Rows are points. Each copy is the shape, with its points in the same order, stretched, turned, moved and blurred by noise. Say if it was mirrored as well.

Shape, 5 rows:
[[-18  16]
 [ 25 -11]
 [-13  27]
 [ -4 -77]
 [-14  38]]
Copy 1, 5 rows:
[[-28  -9]
 [ 22   5]
 [-23 -25]
 [ -8  84]
 [-26 -34]]
Copy 1 is: mirrored
Copy 2 (5 x 2):
[[ 23  30]
 [-23 -25]
 [ 15  36]
 [ 20 -81]
 [  7  55]]
Copy 2 is: mirrored

Shape, 5 rows:
[[ 19   4]
 [ 57 -34]
 [-28 -42]
 [ -5 -16]
 [ -6  35]]
Copy 1 (5 x 2):
[[-24   7]
 [-36  74]
 [ 60   2]
 [ 20   3]
 [-20 -33]]
Copy 1 is: only turned
Copy 2 (5 x 2):
[[ -9  -6]
 [-56 -54]
 [ 29 -32]
 [ 10 -18]
 [ 22  28]]
Copy 2 is: mirrored
Copy 3 (5 x 2):
[[  9 -34]
 [ 69 -67]
 [ 23  53]
 [ 13  10]
 [-37 -17]]
Copy 3 is: mirrored

Shape, 9 rows:
[[  5  33  -5]
 [-26   7 -11]
 [-14  39  31]
 [ -2 -76 -18]
 [-18  -1 -22]
 [ 23  -7 -10]
 [ 51  40 -25]
 [ 44  26   7]
 [ -1   0  43]]
Copy 1:
[[-63   5  10]
 [-27   8 -15]
 [-57 -47  22]
 [ 63  51 -14]
 [-23  27 -18]
 [-23  27  11]
 [-88  39  24]
 [-62   5  41]
 [-12 -45  34]]
Copy 1 is: only turned
Copy 2:
[[-19  24  30]
 [-13 -15   8]
 [ -6  -5  77]
 [ 56  -6 -84]
 [-12  -4 -10]
 [ 16  36 -16]
 [-22  83  10]
 [  5  59  27]
 [ 36  -7  49]]
Copy 2 is: only turned
Copy 3:
[[  7   4  34]
 [ 18   1 -22]
 [ 14 -41  25]
 [-40  45 -53]
 [  3  23 -20]
 [-12  34  18]
 [ 16  53  64]
 [ -4  19  65]
 [-19 -43  17]]
Copy 3 is: mirrored
Copy 4, 9 rows:
[[ 32 -22  32]
 [ 14 -27  -4]
 [ -2 -29  53]
 [  9  50 -62]
 [ 23 -18 -12]
 [ 43  16   9]
 [ 88  -4  49]
 [ 54  11  57]
 [-12  16  34]]
Copy 4 is: mirrored

Shape:
[[-20  42 -30  22]
 [106  16 -10  32]
 [ -6  66 -15   8]
 [-23   2  -2 -60]
 [  9 -25  32  -6]
 [  4 -24 -26 -21]
 [ -8  26  47  -8]]
Copy 1 (7 x 4):
[[ 44   1   8   2]
 [  1 -16 -83  58]
 [ 56 -18 -18  -6]
 [ -7 -58  17 -35]
 [-42  -2 -26 -23]
 [-23 -28  12   7]
 [ -2   1 -35 -49]]
Copy 1 is: mirrored
Copy 2 (7 x 4):
[[  5 -14 -49 -30]
 [ 75  52 -30 -55]
 [ 10   2 -63 -12]
 [ 25 -19 -10  32]
 [ 22  17  18  -1]
 [ 40 -23  -1  -5]
 [ -1  28 -16  10]]
Copy 2 is: mirrored
Copy 3, 7 rows:
[[ -44   48    1   -6]
 [-101  -37   50  -58]
 [ -68   40  -22    2]
 [  62   -7  -63   -7]
 [  44  -36   -9    9]
 [  33    9  -10  -36]
 [  16  -18  -29   35]]
Copy 3 is: only turned

Shape, 11 rows:
[[-29  10   7  14  65 -26]
 [-18 -19 -15   5 -75 -10]
 [ 45  -4  14  58  -2 -21]
 [ 14  32 -15 -20  -4 -18]
 [-28   0   9   8  43 -22]
 [ 29 -16  29   7 -17 -38]
 [ 37 -62 -24   5 -26 -38]
 [-42  -3  13  46   0  23]
 [-16 -15 -36  -8 -13 -27]
 [-40  17 -30  15   7 -44]
 [-17 -16 -15 -20 -39 -16]]
Copy 1:
[[-12 -47 -94  29 -10  -7]
 [-27 -60  70   3  49 -13]
 [-12 -14  -5  13  89 -26]
 [-21  25 -13 -23   0 -42]
 [-17 -50 -62  30   4  -8]
 [-44   4  12  36  33 -24]
 [  8 -30  35  31  30 -77]
 [ 11 -71  -7  12  63  43]
 [-12 -51  -4   3   4 -42]
 [-47 -74 -47   0  17 -33]
 [-23 -32  30  10   0 -28]]
Copy 1 is: mirrored
Copy 2, 11 rows:
[[-38 -35 -22 -30 -18  35]
 [ 10  94  55 -52 -40 -25]
 [  1  38 -35  11 -36  15]
 [ 30 -12  29  -8 -28   4]
 [-31 -13 -13 -34 -23  21]
 [ 10  39 -34 -19 -75 -15]
 [ 52  67 -65 -71 -25 -40]
 [-64  39  32  -2   1  16]
 [ 20  34  12 -68 -17  -8]
 [ -7  13  44 -66 -33  42]
 [ 13  53  30 -55 -35 -26]]
Copy 2 is: mirrored

Shape:
[[  2  34  32 -71  -3  10 -45 -12]
 [ -4  25  50  17  -5 -25  22 -38]
 [-31  27   3  19 -38 -20   8  15]
 [ 13 -29  64 -16 -18  14 -14  32]
 [ 14 -24  23  14  47  10 -95 -17]
 [-39  -2  44   6 -12  24  -7  38]
 [-49   6  27 -39  18 -20  14 -35]
 [-34  19 -47  21 -31 -50  38  30]
 [-30 -75  49  15 -43  60  24  16]
 [ 16 -11 -19 -49 -85  30  38 -15]
 [-20  21 -36 -50   0  39  44  37]
 [  9 -35 -62  11   8 102  -3 -19]
 [-17   6  34   2 -17  -8 -12 -29]]
Copy 1 (13 x 8):
[[ -2 -18 -24  65  26  -5 -48  18]
 [ 50 -23  53  37 -28 -30  51  17]
 [ 33  26  66  25 -20  13   8 -18]
 [ 19  17  -8  -1  52 -28  -8  -3]
 [-48 -10 -34 -14 -41 -34   1  10]
 [ 18  39  24  32  39  -2   8 -20]
 [ 11  11   3  63   9  19  11  45]
 [ 50  47  58   2 -38  35  21 -16]
 [ -5  -2  37 -23 105  10  17 -17]
 [ 45 -49  17  -7  79  41 -39 -13]
 [ 48  35 -24  47  42  39  -1 -38]
 [-16 -45 -28 -23  32  62  29 -69]
 [  8 -29  38  25  -9 -19  16  10]]
Copy 1 is: mirrored
Copy 2, 13 rows:
[[  30  -33    2  -48   -7    2   -3   42]
 [  34   33  -22   -6  -10  -31   84  -33]
 [  24    4   29   27    0  -44   24  -49]
 [  -5  -19   27  -33  -14   14   71    8]
 [  17   24   37  -50   31   29   24   69]
 [  20   -7   22   29  -25    0   54    0]
 [   4   -2  -46   14   -1  -33   21   15]
 [   4   15   32   52    7  -58   -8  -48]
 [  -4  -13   -4   59    4   52   52   -5]
 [ -13  -43  -22   29    2   28  -37  -44]
 [  -8  -17  -15   60  -46   11  -96   -7]
 [   3   20   -7   78    1   96 -115    5]
 [  26   -3   -2   -3   10  -18   56   -6]]
Copy 2 is: mirrored
